Each row is a point. Before rounding, the points of a table are all equally far from one centre. They may lie mostly on one side of it. Write the centre, to within rounding.
(in the rows, 128 means zero)

Points (9 x 3)
[[185 101 114]
 [176  83 105]
 [158  78  97]
 [171  77 105]
 [128 113  98]
 [167  60 147]
 [124  67 112]
 [129  74 102]
 [182  80 116]]
Centre: [146  98 135]

Points (9 x 6)
[[157 178 110 165  72  98]
 [155 173 118 170  93 100]
 [134 154 151 152  91 104]
 [139 175 139 172  76 171]
 [116 105  95 215  73 155]
 [141 184 105 171  93  91]
 [116 111 127 208 102 141]
 [105 135 121 212 114 151]
 [150 171  65 164 100 120]]
Centre: [108 148 101 169  72 132]

Points (14 x 9)
[[106  83  86  82 133  67 126 123 142]
 [141 132 166  98 156 156  67 151 182]
 [ 92  90 119  62 137 119  93 156 186]
 [150 130 100  82 171  88 160 138 174]
 [172 106 150 113 112  90  40 147 168]
 [119 128 225 127 159 101 120 135 159]
 [165  39 110  75 110 163 127 178 166]
 [111 146 130 136 132  89 174 186 196]
 [173  35 125  64 125 145 150 168 169]
 [ 75  43 130 142 115 136 138 163 164]
 [223  92 149 152 131 149 144 170 124]
 [124 166 119 122  90  89 224 129 146]
 [139  60 108 101 161 107  96 160 157]
 [ 98 140 124  92 156  87 103 158 127]]
Centre: [145 111 150 111  88 126 140 129 153]

Points (19 x 12)
[[ 98 102  72 100 113  87 121  91 108  64  88  97]
 [133 132  64  99  61  92  92 114 147  47  90 116]
 [125 108  64  98  97 123 148  58 133  90 116 108]
 [117 128  78 110 137 122 120 108 147  70 112  50]
 [174  97  75  98  98  92 146  93 129  69  84 103]
 [107 103  83  77  68 112 128  85 123  54  89 126]
 [153 124  66 115  76 122 121  85 108  91  85 105]
 [ 99 121  73 121  97 115 141  73 145  53  69 110]
 [ 99 144  54 111  56 103 132 133 120 102 103  78]
 [114 117  61 107 119 106 109 119 151  85  83  63]
 [146 114  58 115  56 109 149  81 131  79 106  86]
 [125 103  55 116  93 103 118  75 119  73 102  87]
 [126 121  96 107 129 131 130  98 129  69  58  88]
 [139 100  75 174  96 134 132  72 131  70  91  88]
 [138 113  74  83 103  86 126  97 147  22 114 154]
 [121 119  56  88  94 129  99  90 144  64 121  88]
 [168 138  76 109  71  90 130  74 143  73 119 129]
 [152  93  93 103  88  72 132  84 157  66  84 100]
 [113 126  69 104  78 114 142  93 130  30  71 118]]
Centre: [122 109 102 136  98 118 141 145 144  76 128 127]
